Every row gives one point. Each table stands for the endless flat space through its points: a line for two points, a plane for three, and so on. The two share one point or none. Which?

First (2 x 3):
[[-4.2 -0.1 -2.0]
 [-5.8 -0.3  0.0]]
Second:
[[-4.0  0.5 -3.4]
 [-4.6  1.0 -3.8]]
They share: [-3.4  0.0 -3.0]

First, 3 rows:
[[ 1.0  3.2 -1.2 -3.6]
 [ 0.8  1.0 -4.1  0.9]
 [ 0.0  4.2 -2.9 -2.7]]
Second, 2 rows:
[[ 1.4 -0.2 -2.0 -1.4]
 [ 3.5 -1.4 -2.6 -2.3]]
They share: no point

First:
[[ 0.6 -3.2 -4.1 -0.7  0.3 -3.1  0.4 -1.7]
 [ 0.2 -3.6 -0.1  2.1  3.9 -0.7  4.4 -4.1]]
Second:
[[ 2.9 -2.4 -3.5  0.1  4.5 -3.2  1.1 -1.6]
 [ 0.2 -4.5 -0.5  0.7  1.5 -0.2  2.9 -4.0]]
They share: no point

First:
[[-2.3 -1.1  4.1  1.0  0.2 -3.2 -0.6  2.8  0.0]
 [-0.2 -0.5  2.9  0.7 -2.5 -3.5  2.4  0.7  2.1]]
Second (2 x 9):
[[-1.4 -0.4  2.3  1.8 -2.0 -3.8  1.1  1.3  1.0]
 [-2.4  0.2  0.3  3.8 -2.8 -4.6  0.5  1.1  0.2]]
They share: [-0.9 -0.7  3.3  0.8 -1.6 -3.4  1.4  1.4  1.4]

First:
[[ 1.7 -2.3  0.7 -2.8 -0.3  1.6 -3.4  0.0  3.2 -3.2  3.8]
 [ 2.0 -1.6  1.2 -1.8 -1.2  1.4 -3.1  1.7  3.6 -3.5  4.0]
 [ 0.3 -2.1  1.7 -2.8  0.5  3.2 -2.6 -1.4  3.2 -4.2  3.6]]
Second, 4 rows:
[[ 1.9  0.5  0.9 -4.0 -2.0 -2.1 -4.8 -2.0  4.2 -3.4  4.5]
 [ 2.9 -7.3  1.9 -5.6 -2.4 -5.5 -0.8 -2.0  1.6 -2.2  5.1]
 [ 2.2 -5.2  0.2 -4.6 -1.2 -2.0 -1.4  0.0  1.1 -2.4  5.6]
 [ 4.2 -8.0  1.9 -4.3 -0.7 -1.2 -0.1  1.4  0.9 -2.8  4.9]]
They share: no point

First (2 x 14):
[[ 1.2  2.6  1.7  4.5  2.8 -3.5  0.4  5.0  0.3 -3.5 -2.5 -2.2  2.6  3.5]
 [-0.3  3.2  2.0  2.1  1.6 -2.9 -0.2  2.0 -1.8 -3.2 -1.0 -1.6  2.9  0.5]]
Second:
[[ 2.6  3.1 -2.7  2.8 -0.1 -0.7  2.1  1.6  1.4 -6.0  1.1 -1.6  3.1  4.1]
 [-2.2  4.1 -0.5  4.1  3.2 -1.7  2.2  5.8 -3.5 -1.8 -2.9 -2.8 -1.4 -0.6]
 [-4.2  4.3  1.1  4.7  4.8 -2.5  1.8  7.8 -5.5  0.2 -4.9 -3.4 -3.2 -2.6]]
They share: no point

First:
[[ 1.7 -2.3  5.5  0.2 -2.6  1.1  1.9 -2.0 -3.1 -3.5  0.7  0.3 -4.3  2.2
  -0.6 -1.1  0.8  5.2]
 [ 2.6 -1.8  4.5 -0.2 -2.4  0.9  1.3 -1.8 -3.1 -4.5 -0.1  1.0 -3.9  2.5
  -1.4 -0.7  0.9  4.9]
 [ 3.2  0.0 -1.5 -2.6  0.4  2.1  3.3 -1.0 -3.9 -2.5 -0.1  3.2 -2.3  5.1
   1.0 -0.3  1.5  2.7]]
Second (5 x 18):
[[ 2.1 -2.7 -1.3 -2.5 -3.4  0.4  1.9 -1.9 -3.7 -3.9  1.9  0.1 -2.3  3.1
  -2.2 -3.1  1.6  4.3]
 [-1.9 -1.4 -2.4 -1.8 -6.2  0.1  3.6  1.4 -6.6 -2.3 -0.5  2.5 -2.1  2.2
  -2.3 -3.9  3.8  6.5]
 [-0.8  1.0  1.4 -0.1 -3.8  0.5  3.7  1.8 -4.7 -1.8 -1.4  3.1 -2.0  2.9
   0.1 -2.2  2.3  5.8]
 [ 7.5  0.2  5.9 -0.8  2.3  1.8 -0.8 -3.4  2.0 -4.5  2.2  0.1 -2.3  4.1
   1.9  1.2 -2.6  0.6]
 [ 1.6 -2.8 -1.3 -4.3 -2.1  2.8  0.1 -1.2 -8.9 -4.2  1.1  1.9 -6.0  1.2
  -0.7 -0.1  6.5  2.1]]
They share: no point
